Rows are points. Examples show where two turns around zero, p and q, send a point. Write where each new point lands after one turn and then the other. Backwards means that the second turn is done in reverse. Each puzzle has new turns, and all numbers are rounded.
In the rows, zero is written as 128.

Turn p:
154; 145 -> 156; 141
96; 97 -> 92; 102
148; 124 -> 147; 121
115; 146 -> 118; 148
Turn q:
123; 130 -> 123; 130
149; 157 -> 151; 155
124; 143 -> 125; 143
116; 82 -> 113; 83
Where do these land?
q, then p backwards: 120; 148 -> 119; 147
q, then p: 147; 122 -> 145; 118
p, then q: 86; 127 -> 87; 136
p, then q backwards: 160; 115 -> 159; 113

Turn p:
94; 110; 133 -> 91; 123; 137
133; 137; 114 -> 134; 133; 113
129; 148; 92 -> 132; 141; 89
132; 146; 173 -> 141; 150; 169
152; 100; 127 -> 142; 94; 131
Turn q:
106; 104; 93 -> 104; 114; 89
108; 132; 139 -> 108; 132; 140
160; 135; 116 -> 161; 134; 118
151; 106; 153 -> 148; 99; 148
115; 163; 140 -> 119; 161; 147
Where do these land?
q, then p backwards: 110; 124; 171 -> 112; 106; 166
p, then q: 136; 117; 148 -> 132; 113; 147
p, then q backwards: 155; 137; 153 -> 158; 139; 148
p, then q: 114; 123; 87 -> 110; 132; 89
q, then p backwards: 115; 144; 84 -> 112; 155; 91
q, then p backwards: 138; 123; 126 -> 139; 126; 125

Turn p:
112; 100; 124; 122 -> 107; 103; 123; 132
111; 110; 129; 102 -> 105; 106; 134; 113
132; 146; 145; 117 -> 137; 137; 149; 116
128; 169; 98; 144 -> 129; 177; 108; 126
103; 145; 136; 130 -> 110; 146; 146; 132
182; 98; 137; 152 -> 181; 98; 109; 148
Turn q:
122; 140; 114; 119 -> 124; 141; 111; 126
144; 93; 123; 154 -> 143; 85; 132; 138
158; 154; 136; 152 -> 162; 143; 140; 154
83; 153; 127; 119 -> 86; 157; 120; 135
132; 101; 140; 95 -> 125; 116; 137; 86
Where do these land?
q, then p: 106; 134; 142; 133 -> 114; 137; 146; 141
q, then p: 165; 107; 128; 105 -> 149; 102; 122; 94
q, then p: 138; 167; 138; 136 -> 152; 161; 137; 135
p, then q backwards: 122; 140; 94; 105 -> 112; 130; 114; 90
p, then q backwards: 110; 92; 139; 161 -> 111; 120; 119; 177

Turn p:
160; 159; 128; 134; 151; 117 -> 146; 162; 122; 134; 154; 107
128; 115; 81; 120; 118; 141 -> 129; 119; 88; 104; 107; 131
92; 119; 160; 119; 143; 131 -> 98; 114; 157; 131; 145; 149
135; 160; 146; 126; 119; 112 -> 127; 156; 150; 138; 125; 109
177; 155; 127; 121; 129; 143 -> 169; 168; 125; 119; 132; 126
108; 118; 115; 153; 114; 140 -> 117; 113; 110; 148; 108; 141
90; 146; 145; 126; 135; 115 -> 87; 134; 147; 139; 135; 126
134; 53; 122; 125; 114; 126 -> 152; 58; 125; 111; 117; 134
Turn q:
137; 142; 158; 176; 132; 113 -> 142; 145; 164; 168; 130; 109
140; 75; 122; 96; 130; 145 -> 136; 76; 111; 111; 119; 157
117; 136; 121; 198; 131; 134 -> 111; 148; 136; 194; 138; 124
105; 137; 112; 123; 107; 106 -> 101; 136; 118; 119; 113; 103
103; 145; 136; 108; 124; 133 -> 108; 140; 139; 101; 133; 130
154; 132; 125; 86; 119; 141 -> 152; 130; 112; 91; 115; 147
139; 128; 123; 109; 152; 123 -> 145; 120; 118; 112; 147; 124
Where do these land?
q, then p: 143; 109; 137; 111; 127; 103 -> 148; 106; 138; 112; 122; 111
p, then q: 100; 127; 133; 126; 127; 133 -> 104; 124; 139; 128; 130; 139
q, then p backwards: 163; 109; 123; 151; 87; 110 -> 139; 125; 117; 162; 75; 127
q, then p: 121; 144; 124; 100; 145; 166 -> 120; 151; 120; 99; 146; 160
q, then p: 135; 122; 82; 122; 103; 148 -> 117; 134; 87; 118; 93; 138
p, then q: 143; 109; 148; 124; 171; 134 -> 155; 109; 129; 128; 168; 142
q, then p: 129; 158; 133; 176; 158; 101 -> 127; 143; 128; 172; 166; 93
p, then q backwards: 90; 146; 144; 114; 107; 130 -> 95; 131; 145; 136; 96; 139

Turn p:
125; 117; 91; 107; 154; 109; 160; 147 -> 131; 123; 93; 115; 162; 109; 163; 142
137; 109; 108; 115; 93; 141; 134; 156 -> 132; 123; 102; 105; 97; 141; 139; 155
157; 112; 162; 133; 160; 142; 140; 156 -> 162; 119; 153; 134; 155; 162; 142; 148
142; 103; 125; 107; 116; 100; 103; 108 -> 148; 101; 129; 107; 115; 95; 109; 122
111; 162; 166; 115; 106; 109; 129; 81 -> 107; 146; 175; 118; 109; 103; 126; 83
87; 149; 152; 137; 147; 155; 105; 144 -> 84; 135; 152; 140; 149; 155; 104; 141
158; 118; 123; 163; 111; 128; 151; 109 -> 158; 128; 116; 157; 101; 135; 146; 106
108; 156; 105; 132; 130; 170; 130; 120 -> 98; 158; 103; 129; 133; 155; 116; 113
92; 116; 123; 114; 105; 124; 101; 128 -> 93; 107; 126; 112; 110; 116; 107; 136
151; 111; 154; 142; 126; 123; 128; 107 -> 156; 112; 149; 140; 117; 132; 127; 109
141; 154; 98; 143; 160; 106; 126; 151 -> 140; 156; 108; 153; 159; 105; 128; 152
Turn q:
149; 52; 124; 135; 128; 115; 45; 126 -> 155; 60; 122; 121; 99; 121; 44; 129
94; 138; 158; 128; 137; 114; 149; 128 -> 105; 128; 163; 131; 149; 113; 150; 131
133; 143; 115; 103; 141; 172; 137; 126 -> 121; 150; 115; 103; 137; 169; 133; 119
76; 147; 114; 136; 121; 134; 128; 146 -> 75; 139; 130; 145; 128; 132; 131; 150
148; 135; 128; 139; 135; 161; 141; 154 -> 146; 134; 120; 133; 136; 166; 142; 147
126; 119; 114; 138; 122; 112; 153; 67 -> 122; 118; 117; 140; 121; 106; 149; 68
132; 122; 118; 132; 130; 116; 118; 140 -> 132; 121; 117; 131; 128; 119; 118; 141
129; 140; 119; 120; 144; 130; 151; 150 -> 125; 137; 114; 119; 148; 133; 149; 147
148; 141; 173; 137; 105; 126; 143; 147 -> 161; 142; 165; 137; 118; 128; 151; 148
149; 153; 118; 133; 143; 125; 128; 85 -> 141; 152; 114; 138; 144; 122; 122; 84
124; 118; 127; 106; 101; 103; 115; 138 -> 125; 127; 131; 111; 100; 100; 119; 143
Where do these land?
q, then p backwards: 98; 131; 96; 118; 121; 127; 112; 120 -> 93; 139; 106; 128; 111; 136; 113; 120
p, then q backwards: 92; 160; 140; 140; 122; 134; 114; 110 -> 87; 149; 129; 130; 121; 133; 108; 104
q, then p: 108; 114; 136; 137; 123; 157; 106; 126 -> 111; 111; 137; 128; 114; 156; 107; 127
p, then q: 149; 115; 142; 96; 127; 92; 107; 140 -> 161; 120; 139; 96; 128; 99; 121; 152
q, then p: 147; 90; 148; 106; 128; 119; 139; 138 -> 158; 107; 134; 93; 125; 128; 144; 135
q, then p backwards: 157; 154; 128; 168; 95; 146; 139; 123 -> 162; 142; 129; 178; 115; 137; 152; 129
p, then q backwards: 160; 148; 103; 140; 170; 156; 145; 133 -> 165; 167; 113; 144; 162; 148; 136; 130
q, then p backwards: 104; 129; 135; 138; 100; 96; 109; 107 -> 110; 141; 137; 145; 106; 94; 108; 107
p, then q: 119; 111; 107; 137; 168; 115; 132; 149 -> 128; 99; 100; 135; 162; 129; 129; 144
q, then p backwards: 182; 133; 120; 129; 158; 152; 180; 114 -> 169; 114; 111; 117; 160; 151; 186; 117
p, then q: 92; 124; 152; 99; 95; 115; 124; 148 -> 100; 119; 164; 100; 110; 113; 143; 154

Turn p:
159; 105; 143; 135; 145; 105; 105; 105; 147 -> 142; 87; 135; 121; 151; 115; 123; 113; 161
109; 108; 130; 155; 157; 159; 166; 157; 123 -> 117; 129; 112; 177; 125; 154; 169; 148; 121
131; 166; 122; 135; 145; 137; 102; 160; 126 -> 142; 152; 130; 144; 151; 155; 94; 140; 123
91; 129; 140; 126; 113; 124; 100; 119; 93 -> 83; 130; 159; 117; 123; 138; 110; 121; 113
144; 145; 108; 156; 128; 107; 117; 125; 151 -> 151; 122; 121; 149; 127; 107; 94; 124; 141
155; 105; 117; 128; 96; 156; 97; 102; 147 -> 152; 99; 130; 100; 90; 148; 115; 108; 151
89; 138; 137; 111; 95; 137; 121; 128; 163 -> 115; 162; 143; 109; 94; 123; 123; 148; 158
149; 138; 127; 97; 157; 105; 151; 167; 121 -> 147; 139; 109; 121; 175; 117; 142; 159; 104
142; 149; 135; 132; 94; 117; 140; 105; 96 -> 135; 136; 150; 119; 116; 107; 126; 92; 94
146; 98; 93; 97; 112; 122; 154; 122; 157 -> 147; 111; 86; 97; 103; 103; 145; 145; 133
101; 149; 133; 102; 154; 127; 119; 105; 111 -> 90; 152; 120; 112; 154; 132; 122; 109; 131
119; 105; 150; 162; 142; 141; 163; 140; 101 -> 114; 115; 140; 171; 129; 138; 171; 127; 108
Turn q:
115; 120; 132; 152; 124; 115; 119; 146; 134 -> 109; 123; 131; 151; 109; 129; 120; 124; 137
120; 162; 101; 104; 174; 121; 115; 115; 129 -> 145; 142; 90; 110; 153; 105; 90; 115; 130
137; 192; 117; 113; 142; 98; 135; 119; 120 -> 143; 186; 108; 108; 134; 99; 116; 120; 145
108; 117; 133; 121; 102; 121; 154; 114; 148 -> 103; 123; 136; 114; 140; 146; 152; 123; 153
157; 182; 112; 75; 143; 111; 94; 116; 130 -> 184; 156; 116; 82; 131; 99; 92; 130; 149
126; 83; 137; 130; 130; 152; 145; 149; 94 -> 106; 100; 150; 141; 136; 122; 142; 150; 85
120; 191; 116; 99; 132; 140; 111; 142; 140 -> 139; 167; 110; 87; 122; 138; 83; 134; 133
152; 86; 135; 143; 144; 146; 143; 144; 145 -> 133; 99; 127; 166; 140; 144; 140; 161; 120
135; 90; 104; 158; 102; 142; 134; 131; 120 -> 114; 96; 117; 139; 100; 134; 164; 136; 112
149; 93; 150; 150; 129; 140; 143; 144; 116 -> 126; 115; 149; 165; 128; 132; 149; 150; 106
110; 128; 151; 153; 109; 142; 122; 93; 131 -> 127; 129; 141; 132; 124; 159; 146; 86; 123
108; 92; 149; 139; 105; 108; 120; 124; 128 -> 106; 101; 160; 141; 118; 128; 140; 109; 143
Where do these land?
p, then q: 139; 130; 119; 145; 110; 108; 124; 150; 147 -> 140; 126; 143; 148; 99; 117; 125; 143; 139
p, then q: 99; 100; 139; 101; 134; 94; 110; 108; 148 -> 98; 106; 136; 121; 151; 127; 96; 131; 170
p, then q: 112; 132; 147; 164; 131; 133; 158; 95; 167 -> 117; 148; 111; 148; 123; 155; 161; 110; 175
q, then p: 149; 150; 145; 87; 144; 150; 151; 134; 109 -> 140; 146; 130; 122; 184; 146; 126; 135; 106
q, then p: 144; 139; 101; 93; 167; 132; 113; 161; 165 -> 153; 105; 111; 118; 143; 155; 81; 170; 137
p, then q backwards: 149; 120; 109; 152; 116; 119; 167; 134; 83 -> 140; 103; 119; 160; 144; 155; 119; 119; 81
p, then q: 148; 121; 125; 131; 114; 162; 82; 132; 119 -> 159; 100; 147; 112; 125; 159; 127; 134; 102
q, then p: 87; 89; 143; 126; 115; 139; 132; 159; 140 -> 85; 121; 151; 135; 113; 157; 146; 151; 147
p, then q: 125; 150; 113; 146; 105; 134; 120; 102; 111 -> 143; 128; 140; 111; 110; 128; 140; 89; 126
q, then p: 129; 150; 138; 135; 145; 109; 125; 105; 90 -> 125; 133; 133; 129; 151; 95; 114; 92; 120

Turn p:
139; 117; 128; 121; 160; 127; 123; 119; 133; 139; 138 -> 144; 110; 128; 128; 158; 124; 128; 118; 129; 136; 131
135; 142; 111; 121; 134; 139; 107; 130; 130; 137; 137 -> 129; 128; 120; 123; 141; 139; 102; 127; 127; 133; 144
146; 119; 114; 130; 114; 113; 123; 116; 141; 110; 99 -> 155; 134; 120; 130; 103; 114; 113; 120; 135; 113; 110
137; 120; 155; 133; 120; 112; 120; 113; 106; 141; 142 -> 125; 115; 151; 125; 117; 109; 138; 112; 111; 143; 145
143; 137; 115; 117; 129; 107; 135; 139; 172; 138; 142 -> 143; 135; 112; 126; 139; 107; 119; 146; 167; 147; 135
50; 114; 108; 121; 117; 106; 118; 117; 112; 153; 124 -> 67; 109; 98; 87; 122; 118; 129; 117; 112; 139; 95
144; 133; 207; 142; 117; 145; 132; 182; 124; 118; 118 -> 119; 135; 206; 168; 117; 133; 140; 174; 125; 130; 128
146; 132; 119; 134; 144; 118; 114; 124; 112; 108; 126 -> 142; 131; 127; 137; 137; 115; 116; 117; 111; 105; 138
111; 103; 126; 128; 124; 162; 130; 155; 110; 127; 137 -> 110; 100; 131; 126; 126; 161; 139; 151; 120; 112; 131
138; 140; 116; 145; 120; 120; 134; 112; 158; 147; 130 -> 134; 136; 108; 141; 120; 122; 121; 113; 154; 154; 131
149; 138; 109; 117; 124; 111; 142; 114; 114; 126; 91 -> 161; 151; 108; 126; 113; 118; 125; 124; 102; 129; 112
137; 138; 111; 138; 155; 150; 135; 121; 142; 117; 135 -> 139; 135; 113; 145; 154; 148; 127; 116; 142; 117; 134
112; 128; 173; 115; 120; 154; 125; 123; 119; 123; 145 -> 109; 128; 174; 112; 130; 149; 146; 124; 129; 130; 135
103; 132; 100; 130; 115; 129; 152; 128; 120; 108; 129 -> 111; 144; 97; 118; 117; 135; 146; 132; 129; 105; 123
Turn q:
127; 121; 160; 124; 130; 140; 132; 111; 138; 160; 145 -> 136; 127; 160; 115; 139; 142; 147; 113; 146; 148; 137
120; 114; 98; 123; 152; 115; 123; 123; 120; 163; 140 -> 103; 139; 115; 136; 152; 122; 125; 113; 123; 157; 154
140; 145; 118; 115; 120; 117; 133; 156; 164; 100; 138 -> 137; 128; 105; 112; 119; 118; 117; 161; 155; 101; 139
118; 105; 122; 142; 138; 123; 111; 120; 132; 129; 141 -> 105; 112; 134; 142; 135; 131; 116; 116; 137; 133; 136
146; 128; 151; 143; 99; 132; 71; 137; 117; 114; 142 -> 157; 107; 152; 135; 113; 138; 71; 123; 136; 131; 117
135; 106; 110; 123; 141; 90; 134; 125; 158; 146; 100 -> 106; 116; 96; 117; 139; 88; 141; 118; 148; 147; 122
124; 146; 131; 111; 121; 164; 134; 119; 104; 117; 111 -> 141; 146; 126; 120; 118; 160; 137; 127; 99; 119; 108
129; 121; 163; 150; 99; 151; 137; 168; 139; 125; 115 -> 154; 95; 148; 130; 105; 135; 140; 170; 133; 139; 111
164; 99; 123; 134; 134; 118; 135; 129; 129; 129; 150 -> 140; 95; 123; 128; 151; 115; 126; 117; 128; 122; 156
131; 155; 134; 151; 123; 130; 127; 140; 138; 122; 115 -> 146; 136; 126; 148; 112; 122; 131; 144; 142; 124; 113
109; 130; 115; 131; 152; 142; 136; 112; 138; 125; 135 -> 104; 139; 123; 141; 134; 147; 144; 122; 137; 118; 134
122; 146; 120; 105; 99; 123; 151; 99; 94; 118; 124 -> 132; 155; 133; 106; 104; 122; 136; 108; 86; 109; 131
99; 148; 120; 112; 157; 119; 139; 125; 94; 115; 107 -> 103; 168; 124; 133; 143; 124; 133; 135; 96; 116; 104
Where do these land?
q, then p: 138; 126; 164; 129; 136; 117; 133; 140; 145; 113; 128 -> 148; 125; 146; 135; 139; 112; 130; 146; 142; 119; 107
q, then p: 140; 121; 143; 129; 115; 134; 135; 118; 139; 112; 111 -> 152; 127; 130; 121; 111; 128; 137; 130; 131; 117; 112
p, then q: 64; 114; 117; 116; 125; 118; 120; 162; 136; 139; 121 -> 77; 132; 109; 113; 122; 131; 124; 164; 118; 152; 100
p, then q backwards: 88; 116; 123; 146; 141; 117; 143; 118; 142; 111; 135 -> 120; 117; 125; 131; 156; 115; 138; 103; 154; 113; 105
q, then p: 144; 143; 139; 132; 125; 134; 144; 122; 143; 225; 137 -> 150; 134; 114; 139; 146; 127; 155; 126; 146; 214; 160
p, then q: 131; 110; 126; 121; 121; 109; 139; 138; 129; 122; 133 -> 126; 117; 120; 115; 128; 107; 128; 141; 124; 123; 135
p, then q: 145; 126; 114; 164; 140; 188; 140; 127; 100; 109; 133 -> 139; 105; 137; 170; 116; 175; 142; 123; 110; 93; 142
q, then p: 129; 154; 115; 121; 125; 109; 128; 131; 111; 123; 117 -> 125; 151; 119; 129; 124; 111; 110; 128; 110; 124; 138
p, then q backwards: 143; 136; 128; 107; 138; 131; 119; 114; 83; 111; 120 -> 142; 134; 130; 106; 118; 133; 145; 116; 84; 117; 140
p, then q: 144; 123; 112; 128; 138; 129; 108; 121; 145; 127; 124 -> 131; 115; 114; 132; 136; 131; 110; 109; 143; 127; 125
p, then q: 129; 125; 124; 134; 110; 116; 86; 127; 127; 128; 132 -> 115; 120; 144; 115; 118; 127; 92; 114; 135; 133; 125
p, then q: 141; 142; 131; 111; 122; 133; 140; 117; 134; 117; 146 -> 145; 143; 128; 116; 135; 134; 134; 130; 142; 114; 145

Turn p:
144; 155; 129; 127; 141; 109; 149; 113; 82; 112; 179; 136 -> 143; 164; 142; 141; 146; 111; 158; 109; 84; 115; 161; 143
159; 132; 152; 135; 111; 131; 133; 104; 98; 140; 129; 139 -> 152; 126; 151; 155; 122; 137; 135; 96; 105; 135; 118; 133
144; 151; 141; 136; 125; 102; 169; 128; 151; 143; 120; 99 -> 136; 151; 149; 142; 124; 107; 158; 142; 147; 152; 115; 94
95; 97; 127; 111; 139; 147; 110; 131; 162; 153; 121; 173 -> 109; 92; 104; 101; 131; 135; 118; 127; 159; 150; 116; 176
122; 105; 148; 138; 116; 124; 142; 134; 149; 96; 132; 99 -> 103; 104; 152; 129; 121; 121; 140; 138; 140; 115; 145; 95
129; 155; 105; 157; 93; 109; 125; 94; 105; 144; 151; 145 -> 140; 161; 110; 158; 90; 111; 125; 90; 110; 138; 145; 141
101; 92; 114; 103; 145; 127; 129; 135; 128; 120; 88; 116 -> 100; 102; 104; 97; 139; 127; 125; 143; 122; 116; 93; 112
102; 117; 124; 83; 112; 160; 117; 162; 152; 129; 108; 121 -> 116; 110; 125; 73; 111; 163; 117; 158; 143; 132; 117; 128
113; 87; 91; 123; 147; 186; 121; 161; 142; 133; 110; 150 -> 118; 89; 75; 114; 138; 178; 126; 157; 149; 114; 120; 151
108; 94; 121; 125; 137; 135; 99; 184; 126; 142; 114; 145 -> 116; 95; 111; 120; 126; 139; 99; 179; 124; 122; 115; 161
161; 142; 128; 131; 132; 109; 112; 101; 131; 133; 151; 98 -> 161; 137; 136; 136; 140; 105; 117; 111; 122; 142; 152; 98
121; 165; 155; 150; 142; 127; 131; 112; 120; 118; 127; 96 -> 110; 164; 155; 148; 149; 130; 118; 118; 127; 135; 134; 100
164; 171; 129; 144; 123; 99; 126; 106; 120; 101; 132; 148 -> 158; 166; 149; 149; 125; 102; 127; 97; 134; 97; 131; 132
Turn q:
149; 165; 129; 105; 163; 155; 166; 134; 119; 91; 148; 95 -> 150; 174; 118; 108; 167; 149; 167; 140; 105; 101; 137; 103
132; 151; 173; 167; 94; 139; 135; 155; 108; 147; 162; 138 -> 111; 132; 158; 177; 104; 135; 149; 162; 110; 139; 172; 131
159; 151; 121; 136; 91; 135; 134; 149; 155; 153; 157; 99 -> 150; 154; 106; 158; 94; 129; 145; 151; 143; 151; 146; 98
120; 94; 118; 129; 128; 150; 139; 155; 98; 142; 107; 166 -> 107; 84; 124; 123; 139; 140; 147; 148; 123; 149; 110; 166
101; 111; 141; 141; 99; 95; 146; 133; 121; 101; 93; 108 -> 100; 115; 145; 121; 98; 93; 138; 132; 121; 94; 95; 117
135; 120; 109; 151; 135; 142; 117; 105; 141; 153; 153; 100 -> 131; 121; 101; 143; 133; 129; 119; 105; 128; 152; 150; 91
159; 106; 151; 133; 159; 124; 101; 140; 112; 121; 132; 93 -> 158; 105; 145; 116; 152; 118; 109; 153; 108; 128; 139; 91
159; 151; 131; 121; 133; 116; 127; 99; 163; 115; 97; 160 -> 169; 150; 150; 143; 132; 126; 124; 93; 146; 124; 97; 151
146; 122; 117; 139; 119; 92; 90; 108; 115; 119; 157; 98 -> 151; 126; 109; 130; 110; 95; 86; 124; 102; 120; 153; 107
116; 159; 101; 113; 113; 117; 160; 112; 142; 153; 111; 138 -> 110; 170; 113; 127; 113; 124; 142; 106; 141; 150; 102; 144
101; 106; 126; 104; 106; 137; 112; 88; 134; 125; 140; 158 -> 121; 108; 123; 107; 102; 144; 117; 86; 141; 121; 147; 159
121; 147; 142; 113; 144; 162; 106; 138; 106; 130; 123; 132 -> 124; 131; 142; 118; 142; 175; 115; 143; 112; 131; 132; 132
103; 96; 111; 111; 154; 103; 135; 129; 148; 147; 111; 146 -> 108; 114; 123; 101; 148; 104; 117; 116; 167; 142; 110; 144
91; 112; 121; 130; 156; 125; 123; 148; 131; 94; 101; 161 -> 103; 105; 133; 121; 161; 131; 117; 133; 146; 90; 101; 158
Where do these land?
q, then p: 151; 141; 126; 110; 148; 137; 111; 111; 96; 99; 99; 120 -> 151; 128; 139; 124; 154; 155; 115; 114; 98; 102; 100; 124
q, then p: 100; 150; 127; 173; 97; 119; 161; 127; 159; 127; 116; 111 -> 78; 157; 130; 153; 97; 113; 131; 122; 150; 128; 127; 93
p, then q: 100; 130; 131; 131; 168; 163; 130; 154; 147; 109; 147; 166 -> 115; 128; 121; 129; 170; 154; 137; 125; 172; 106; 146; 164
p, then q: 149; 128; 97; 86; 128; 125; 125; 110; 131; 119; 149; 135 -> 168; 147; 108; 97; 130; 118; 141; 118; 116; 133; 134; 142
p, then q backwards: 143; 144; 112; 117; 143; 143; 114; 155; 116; 143; 129; 111 -> 152; 148; 120; 111; 144; 140; 107; 149; 117; 125; 135; 118
q, then p: 144; 108; 149; 78; 118; 154; 118; 129; 124; 112; 151; 101 -> 165; 111; 146; 92; 124; 155; 155; 137; 112; 124; 153; 114
p, then q: 128; 117; 132; 70; 148; 110; 115; 131; 121; 127; 85; 115 -> 144; 125; 146; 71; 136; 132; 110; 144; 122; 132; 85; 126
p, then q backwards: 104; 150; 154; 160; 127; 112; 153; 111; 127; 157; 144; 125 -> 125; 155; 136; 156; 121; 116; 156; 121; 128; 176; 130; 141
p, then q: 117; 153; 152; 161; 100; 115; 116; 132; 150; 144; 120; 154 -> 121; 129; 155; 170; 95; 129; 110; 117; 155; 132; 131; 139
p, then q: 90; 127; 125; 191; 97; 91; 142; 149; 112; 128; 147; 157 -> 76; 128; 124; 183; 93; 101; 123; 136; 125; 103; 138; 165
q, then p: 178; 102; 119; 124; 151; 106; 118; 121; 135; 114; 125; 107 -> 176; 113; 130; 131; 149; 97; 125; 137; 115; 118; 115; 102
q, then p: 176; 100; 120; 90; 132; 152; 143; 122; 111; 134; 110; 127 -> 174; 108; 121; 118; 137; 145; 164; 131; 111; 139; 91; 126
q, then p: 85; 114; 120; 174; 107; 136; 115; 112; 134; 151; 143; 135 -> 82; 110; 98; 143; 106; 118; 113; 110; 128; 147; 158; 127
